Rows are points. The points of each table are mixes of a few directions, plus a little noise. Count the directions of each table, and those that both share. Where both have some left over, give the other angles between the two spaces (their principal angles), to ten degrees, smallest first.

First (4 x 2):
17, -21
-26, 31
-40, 48
48, -59
Second (6 x 2):
35, -42
38, -45
6, -8
11, -12
-26, 31
-64, 78
Directions: first 1, second 1, shared 1

First (7 x 6):
-15, 38, 73, -39, -24, 30
19, 16, -6, 22, 7, 19
-52, -95, -35, -32, -26, -71
-26, -46, -16, -18, -10, -38
43, 34, -5, 55, -12, 71
47, 25, -34, 59, 18, 38
-15, 29, 24, -45, 49, -50
Second (6 x 6):
-6, -67, -53, 33, -35, -4
1, 62, 91, -21, -44, 78
-31, 1, 3, -65, 63, -96
17, 25, -1, 10, 21, 7
17, -19, -46, 36, 10, -3
1, -2, 6, 6, -17, 16
Directions: first 3, second 3, shared 3

First (8 x 11):
-22, 47, 45, 20, 1, 4, -20, -37, -9, -28, -2
-40, 3, 40, -50, 56, -22, 12, -17, -5, 25, 15
-26, -32, 2, 24, 10, 1, 7, -39, 42, -11, 32
15, 2, -51, -69, -20, 9, -29, 93, 0, -14, 66
14, -16, 10, 21, -5, -10, 26, 16, -25, -13, -56
68, -67, 22, -38, -22, -81, -1, -64, -69, 42, -55
22, 79, -87, 110, -43, 113, 1, 49, 51, 24, -27
-29, -15, 21, -17, 20, -13, 3, 0, 11, -24, 27
Second (9 x 11):
101, -4, 79, 77, 53, -8, 12, 43, -13, 28, 88
-29, -34, -8, -28, -22, 32, -12, -15, 16, -11, -13
113, -37, 106, 23, 36, 67, 10, 25, 15, 12, 65
-49, 62, -63, -29, -14, -43, 8, -18, -14, -11, -66
-88, 36, -87, -4, -22, -71, -8, -14, -20, -5, -42
36, -53, 49, 23, 10, 36, -9, 14, 12, 8, 54
-12, 37, -20, -34, -9, -1, 10, -14, -1, -10, -47
-50, 14, -48, 13, -10, -49, -6, -2, -14, 1, -9
-24, -21, -8, -40, -22, 37, -6, -18, 17, -14, -28
Directions: first 6, second 3, shared 0; angles 40, 90, 90

First (8 x 18):
-24, 22, -19, 18, 36, 45, -31, -57, -47, -2, -6, -2, -31, 51, 30, -10, -5, -50
0, -29, -24, -4, -41, -11, 45, -6, 15, -36, -1, -4, 45, -92, -10, -53, -12, -57
17, 13, 39, -10, 10, -18, 23, -7, 9, 14, 0, 75, 80, -39, 42, -24, 15, 20
79, -48, 66, 33, 56, -31, -8, -25, 54, 14, 13, 33, 64, 22, 9, 50, 48, 155
-30, 10, -72, 1, -25, 6, -27, 41, -39, -27, -5, -60, -92, 49, -41, 3, -22, -43
18, 1, 12, -10, -15, -36, 32, 30, 1, -5, 9, 58, 51, -36, 23, -33, 13, 26
-18, 28, -21, -14, 4, 18, -82, 27, 15, 25, -35, -82, -67, 70, -82, 103, -26, 2
-40, 3, 14, -12, -26, 27, 44, -4, -13, 20, 28, -13, -45, -32, 28, -34, -7, -53
Second (11 x 18):
5, 45, 0, 12, -30, 10, -14, 29, 9, 18, -2, 19, 40, 40, 15, 21, 20, -45
-20, 25, -18, -10, 4, -13, 0, -9, -7, -9, 1, 1, -27, -20, -30, 16, -17, 29
9, 54, -5, 57, -28, 24, 4, -24, 10, 5, 31, 22, 34, 47, 27, 33, 44, -22
-30, -37, -17, -68, 24, -36, 2, 16, -9, -15, -29, -32, -63, -78, -68, -12, -64, 48
29, 2, 35, 21, 33, 21, -27, 2, -34, 22, -3, 52, 38, 89, 86, -35, 41, -21
-35, -25, -25, -55, 23, -36, 10, -7, -8, -26, -16, -32, -75, -87, -77, 0, -63, 68
-33, 11, -37, -6, -8, -20, 25, -31, 13, -28, 17, -34, -55, -75, -73, 33, -33, 53
-21, 129, -29, 40, -18, 8, -20, -12, -19, 11, 22, 60, 13, 67, 7, 61, 26, 8
52, -111, 49, 14, -2, 24, 18, 6, 31, 6, -2, -37, 48, 0, 57, -60, 27, -59
50, -172, 65, -26, 56, 9, 14, 2, -1, -2, -22, -39, 6, -17, 61, -108, -1, -14
-7, 80, -16, 19, -51, 8, -13, 27, 17, 17, 4, 19, 39, 34, -6, 48, 17, -47
Directions: first 6, second 4, shared 2; angles 70, 80

First (8 x 32):
-10, -25, 38, 15, 23, -37, -25, 38, -30, -161, -20, 7, -3, -14, 15, 27, 3, 26, 12, -71, -19, 38, 26, -28, 29, -23, 33, 67, 54, 58, 0, -3
9, -30, 12, 15, -2, 13, -7, -11, -17, -129, -47, 49, 54, 41, -7, 19, 60, 3, 7, -21, -20, 57, 30, -10, -6, -33, 46, 69, 57, -5, 30, -39
-6, 32, -19, -19, -1, -1, 18, 0, 21, 166, 51, -51, -47, -32, 6, -26, -54, -6, -9, 37, 24, -64, -35, 21, -8, 32, -55, -83, -70, -7, -30, 34
-6, 36, -36, -11, -36, -2, -11, 2, 45, 138, 37, -33, -41, -26, -28, -13, -40, -27, -12, 49, 19, -37, -28, 3, 20, 43, -26, -87, -44, -30, -20, 52
4, 14, -14, -9, -1, 14, 21, -17, 9, 99, 20, -17, -9, -1, 5, -19, -16, -5, -7, 31, 12, -33, -18, 21, -21, 12, -31, -40, -41, -19, -8, 3
7, -33, 15, 15, -2, 9, -8, -8, -16, -140, -50, 50, 54, 40, -11, 19, 59, 3, 9, -26, -22, 58, 30, -15, -1, -33, 51, 77, 63, -3, 27, -37
-2, -14, -1, 18, -25, -5, -32, 8, 8, -109, -30, 33, 23, 13, -28, 26, 32, -13, 5, -16, -13, 51, 23, -29, 30, -6, 48, 33, 56, -5, 17, 4
1, 14, 5, -25, 40, 9, 48, -13, -17, 136, 39, -44, -27, -16, 45, -35, -41, 24, -2, 13, 16, -68, -31, 41, -45, 7, -68, -40, -74, 14, -21, -7
Second (9 x 32):
-12, -31, 66, -8, 45, 6, -49, 17, -36, -23, 0, -22, -32, -17, -57, 2, -14, -25, -43, 70, 46, 29, -4, 10, -59, 22, 15, -4, 21, -50, -100, -60
73, 0, -15, -6, -67, -68, 47, -67, 10, 38, -11, -29, -18, -8, 7, -24, 5, 43, 15, -32, -17, 90, -57, 22, 11, 2, 6, 14, 9, 61, 48, 34
-6, -24, 41, -3, 70, 12, -44, 8, -6, -35, -10, -20, -36, 4, -62, -16, -34, -32, -36, 65, 33, 4, 4, 16, -52, 21, 15, 2, 29, -40, -109, -56
-44, 22, -31, 2, -86, 14, -4, 55, -58, 45, 31, 60, 66, -21, 107, 49, 90, 7, 27, -54, -29, -40, 27, -39, 68, -43, -10, 4, -39, -6, 137, 52
-4, 6, 44, 7, 77, 5, 44, -30, 73, -46, -6, -66, -30, 13, -96, 2, -78, 25, -6, 24, 41, 10, -2, 1, -60, 51, -28, -45, -5, 3, -101, -39
23, 19, -44, 7, -25, -17, 52, -30, 43, 14, -4, -1, 11, 15, 19, -8, -7, 30, 28, -50, -30, -5, -8, -1, 32, -5, -12, -1, -10, 49, 58, 41
-28, 25, -79, 6, -32, 33, 1, 36, 1, 19, 9, 69, 57, 20, 92, 6, 42, -13, 37, -62, -54, -90, 40, -21, 78, -43, -5, 17, -25, 14, 113, 57
15, -38, 16, -10, 49, 9, -74, 14, -31, -19, -20, 6, -33, 4, -32, -37, -16, -50, -41, 63, 10, -2, -2, 28, -33, -1, 37, 32, 45, -40, -87, -44
-15, 16, 3, 5, -24, -2, 30, 3, 5, 9, 14, 2, 19, -9, 17, 27, 15, 24, 18, -27, -1, -2, 3, -15, 13, 1, -18, -17, -23, 12, 43, 17
Directions: first 3, second 4, shared 0; angles 70, 90, 90

First (10 x 32):
-21, 34, 19, -64, -9, 0, -28, 22, -23, -51, 24, -10, -12, 20, 9, -13, -40, 15, 27, 46, -39, 5, -3, 16, 36, 6, 18, -1, 34, 6, 18, 34
52, -76, -7, 44, -22, -2, 51, 30, 62, 8, 6, -25, -10, 43, -44, -8, 11, -33, -27, 20, -17, -3, 39, 13, -121, -14, 28, 13, -6, 126, 55, -31
13, 12, 30, -84, -36, -7, -38, 55, -15, -95, 44, -6, -22, 45, -13, -5, -40, 10, 33, 81, -33, -1, 21, 31, 9, -5, 40, 4, 48, 82, 67, 52
14, -34, 5, -62, -29, -7, -36, 4, -49, -4, 27, 16, -9, 55, -31, 40, 36, 7, 25, 7, 37, -34, -6, 9, 1, 17, 10, -47, 16, 38, 26, 64
-45, 30, -15, 46, 42, 14, 27, -43, 8, 57, -29, -16, 17, -33, 30, -20, -3, 1, -19, -44, -21, 14, -28, -22, 14, 11, -30, 7, -19, -87, -65, -37
114, -18, 5, -1, -42, -53, -85, -1, -49, -39, -20, 147, 10, -85, -26, 118, 101, 12, 17, -59, 237, -40, 24, -14, 106, -34, -37, -30, -55, -47, 26, 47
-25, 9, -9, -11, 9, 7, -16, -30, -34, 32, -5, 10, 9, -3, 10, 13, 19, 12, 7, -30, 19, -11, -24, -12, 35, 18, -18, -24, -3, -58, -36, 19
-40, 7, -14, 44, 30, 21, 54, -7, 45, 34, -10, -60, 3, 8, 15, -55, -38, -13, -24, 7, -91, 27, -3, -1, -53, 5, 8, 30, 4, 3, -19, -51
-16, 36, -7, 52, 30, 4, 18, -19, 22, 18, -29, 4, 14, -60, 28, -18, -10, -1, -19, -28, 3, 20, -5, -17, 25, -9, -22, 29, -24, -66, -39, -48
-48, 6, -12, 41, 31, 23, 55, -13, 40, 43, -10, -61, 3, 14, 18, -55, -39, -11, -24, 4, -94, 25, -11, -5, -53, 10, 3, 26, 7, -2, -27, -46
Second (8 x 32):
-13, 1, 1, -40, -5, 1, -26, -11, -43, 6, 11, 10, -2, 20, 0, 19, 15, 12, 19, -6, 15, -15, -19, -2, 30, 17, -4, -31, 9, -20, -9, 42
-5, -30, -9, -19, -7, 4, -8, -19, -31, 33, 8, 2, -2, 35, -15, 23, 33, 1, 7, -21, 19, -23, -17, -4, -10, 19, -4, -38, 2, 0, -8, 32
36, -49, 6, -65, -41, -13, -43, 12, -47, -17, 31, 29, -12, 56, -39, 51, 44, 3, 28, 9, 56, -40, 3, 12, -4, 11, 16, -50, 14, 60, 43, 74
60, -64, -3, 13, -30, -12, 10, 24, 25, -7, 12, 9, -9, 32, -43, 20, 29, -20, -9, 11, 33, -16, 33, 11, -68, -12, 21, -5, -6, 98, 53, 5
-38, 1, -16, 30, 28, 16, 24, -37, -2, 65, -18, -21, 9, -1, 14, -13, 8, -2, -14, -37, -23, 4, -26, -17, -10, 17, -19, -9, -10, -52, -50, -19
72, 68, 37, 57, -14, -28, 23, 103, 126, -160, -13, 9, -6, -104, 19, -60, -104, -14, -22, 98, -37, 69, 90, 29, 3, -86, 37, 135, -2, 84, 86, -102
-80, 43, -23, 69, 64, 30, 49, -58, 18, 87, -40, -43, 21, -39, 49, -48, -20, 1, -29, -54, -64, 28, -41, -30, 6, 19, -35, 18, -18, -117, -94, -64
-32, 29, 4, -44, 4, 2, -30, -14, -44, -5, 7, 7, 1, 2, 15, 9, -4, 19, 22, -2, 2, -5, -24, -3, 55, 15, -9, -19, 13, -51, -21, 33
Directions: first 4, second 3, shared 3

First (10 x 32):
-36, -6, -92, -24, -29, 34, -101, -24, -42, -18, 42, 24, 15, -5, 61, -20, -28, -56, 25, -33, -58, 2, 39, 0, -9, 23, -14, 27, -12, 100, -63, -41
-50, 22, -18, 38, 35, -33, 5, -30, 7, -43, 5, -6, 54, -22, 17, 11, -4, 8, 36, -47, -21, 4, 22, -50, 12, -49, -32, 35, 53, -24, 30, -11
-39, 69, 0, 71, 47, -15, 55, -63, -7, 15, -10, -27, -44, 17, -10, 59, -29, 23, 14, -65, 34, -12, -9, -53, -52, -67, -20, 33, -5, -74, 34, -24
80, 0, 32, -86, -50, 58, 8, 33, 27, 2, -53, 33, -34, 17, -20, -28, 87, -49, -54, 67, 4, 6, -4, 61, 46, 59, 62, -65, -48, 63, -17, 12
-62, -11, -19, 33, 51, -37, 19, -13, -9, -22, -6, -23, 28, 35, 16, 27, 9, 61, 26, -50, 43, 1, -9, -27, -51, -41, -55, 7, -10, -15, 9, 19
89, -61, 69, -52, -37, 8, 20, 76, 24, 39, -21, 9, -20, 5, -50, -37, 38, 18, -55, 98, 28, -4, -35, 73, 31, 66, 43, -67, -27, 4, -6, 48
103, -14, 39, -11, -28, -4, -19, 4, 24, 55, 6, 39, -28, -10, -69, -49, 11, -22, -61, 69, -4, -45, -6, 84, 20, 37, -9, -55, -32, 52, -12, -6
-39, -85, -40, -42, -54, 40, -68, 82, -57, 10, 61, -30, -3, -26, 73, -13, -86, -4, 39, 33, -38, 51, -6, -19, 4, 71, 66, 45, 20, -11, -58, 15
-31, 58, 9, 61, 51, -35, 52, -54, 17, -17, -17, -13, 14, -7, -15, 33, 2, 21, 19, -54, 11, -8, 6, -48, -9, -69, -32, 25, 33, -61, 52, -14
-12, 26, 15, 20, 21, -13, 32, -16, 9, -15, -13, -7, 12, -10, -7, 15, 5, 8, 7, -18, 0, 2, 6, -27, 8, -30, -5, 14, 27, -38, 32, -2
Second (10 x 32):
-62, -33, 6, 13, 45, -10, 4, -1, -10, -12, 6, -34, 32, 15, 26, -6, 1, 56, 9, -17, 14, -2, -13, -34, -49, -43, -53, -24, 24, 27, 23, -10
-7, -6, 22, -10, 3, 24, 2, 0, -4, 11, 1, -15, -11, -8, 8, -14, -4, -2, -14, 16, -11, -1, -8, -14, -13, -11, 3, -23, 20, 22, 17, -25
21, 8, 36, -25, -18, 48, 1, 1, -1, 24, -1, -7, -36, -21, 0, -21, -7, -32, -29, 37, -26, 0, -7, -6, 3, 4, 33, -27, 21, 25, 17, -39
-42, -22, 0, 12, 32, -12, 2, -1, -7, -11, 4, -21, 25, 12, 16, -1, 1, 39, 10, -15, 12, -1, -7, -21, -32, -28, -38, -12, 12, 14, 12, -2
122, 60, 46, -58, -94, 89, -4, 4, 14, 54, -12, 38, -102, -53, -37, -22, -11, -129, -58, 82, -61, 3, 8, 41, 76, 67, 127, -7, -1, 0, -6, -45
33, 30, -137, 65, -16, -153, -9, -2, 20, -65, -4, 83, 73, 48, -45, 82, 21, 17, 86, -100, 70, 3, 47, 78, 74, 63, -26, 138, -117, -134, -99, 155
-49, -25, -4, 15, 36, -19, 2, -1, -7, -14, 5, -22, 31, 15, 19, 1, 2, 47, 14, -21, 16, -2, -8, -23, -36, -31, -46, -10, 12, 13, 12, 2
-56, -29, -5, 18, 41, -23, 3, -1, -9, -17, 5, -25, 36, 18, 20, 2, 3, 54, 16, -24, 19, -1, -8, -26, -40, -35, -51, -11, 12, 14, 12, 4
87, 43, 33, -41, -66, 64, -2, 3, 10, 38, -9, 26, -73, -38, -26, -17, -8, -92, -42, 58, -44, 2, 6, 29, 53, 47, 91, -6, 0, 0, -4, -33
-47, -25, 4, 11, 34, -9, 2, -1, -8, -9, 5, -25, 25, 12, 20, -4, 1, 43, 8, -14, 11, -1, -10, -25, -37, -32, -40, -17, 17, 19, 17, -6
Directions: first 6, second 2, shared 1; angles 90

First (9 x 32):
12, 76, -28, -34, -88, 72, -37, -5, -38, 44, -54, 26, 21, 4, 20, -7, -45, 9, 37, -54, 37, -87, 51, -39, 41, 100, 42, -16, -52, -41, -33, -60
66, 19, -21, -13, -23, 44, -9, 16, 13, -42, -73, 82, -20, 16, 14, 34, -26, 27, 6, 29, 11, 21, 50, 42, 48, -17, -29, 16, 18, 11, 26, -51
-45, -17, 3, -4, 31, -27, 14, -22, -28, -11, 55, -38, 3, -25, 12, -10, 12, -11, -34, -50, 9, 28, -64, 37, -33, -64, 1, 14, -38, -18, 58, 48
-70, -46, 23, 20, 26, -33, 20, -12, -21, -17, 70, -7, 18, -26, -34, -32, 26, -15, 25, -37, 10, 39, -70, -47, -105, 0, -52, -35, 10, -5, 51, 68
-26, -38, -15, 9, 37, 0, 3, 41, -9, 7, 53, -44, 1, -6, -26, -16, 18, -14, 48, 2, 11, 2, -17, 8, -54, -41, -7, -23, 44, 28, 34, 35
38, 29, 8, -10, -86, 38, -21, -13, 18, -3, -141, 78, 27, 17, 24, 13, -46, 50, -18, 48, 1, -26, 93, -30, 72, 87, -5, 9, -58, -29, -65, -65
15, 13, 21, 14, 56, -50, 22, -28, 19, -6, 88, -13, -42, 4, -14, 11, 40, -44, -22, -20, -35, 29, -66, -8, -13, -14, 2, 7, 59, 19, -5, 15
77, 8, -3, 4, 0, 2, -7, 23, 58, 3, -76, 7, -22, 36, 16, 35, -8, 19, -33, 98, -38, -9, 79, 39, 98, -10, 31, 35, 27, 32, -76, -56
-66, -44, 12, 15, 47, -47, 15, 1, -11, 23, 78, -91, 14, -19, -12, -29, 30, -22, -10, -15, -7, 4, -54, -1, -55, -41, 18, -7, -9, 3, 9, 66
Second (8 x 32):
12, -41, -6, 71, -19, -3, 17, 34, 50, -17, -37, 79, -5, 0, -4, -8, 3, 33, 16, 68, -9, 70, 11, -20, -26, -10, -20, 39, -46, -6, 37, 3
41, -27, -57, 103, -36, -5, -28, 64, 66, -34, -74, 102, -13, 11, -11, -33, -19, 44, 67, 104, -18, 80, 58, -31, -69, -49, -44, 58, -49, -10, 34, -26
-43, -11, 80, -60, 31, 1, 65, -52, -38, 28, 60, -49, 11, -17, 9, 32, 36, -23, -76, -60, 11, -27, -70, 21, 65, 53, 39, -33, 12, 8, -7, 42
-17, -7, 32, -26, 11, 0, 29, -22, -14, 12, 25, -20, 3, -8, 3, 16, 16, -8, -34, -25, 5, -10, -28, 9, 29, 24, 17, -14, 4, 2, -1, 17
-28, 32, 37, -90, 30, 5, 13, -54, -63, 28, 61, -91, 9, -6, 8, 24, 11, -40, -48, -89, 16, -75, -43, 27, 56, 35, 35, -52, 49, 7, -33, 13
40, 88, -103, -40, -11, 5, -122, 7, -38, -3, -20, -69, -9, 28, -5, -29, -54, -34, 81, -37, 5, -93, 78, 2, -42, -51, -19, -31, 71, -3, -51, -64
25, -16, -30, 58, -20, -3, -16, 38, 44, -19, -43, 58, -7, 6, -5, -20, -9, 28, 35, 58, -10, 48, 32, -18, -41, -27, -24, 34, -31, -6, 21, -13
-25, -20, 46, -18, 11, -1, 42, -19, -8, 12, 29, -10, 6, -10, 6, 21, 24, -1, -42, -17, 4, 4, -40, 9, 31, 28, 18, -10, -7, 2, 5, 26
Directions: first 6, second 2, shared 0; angles 40, 50
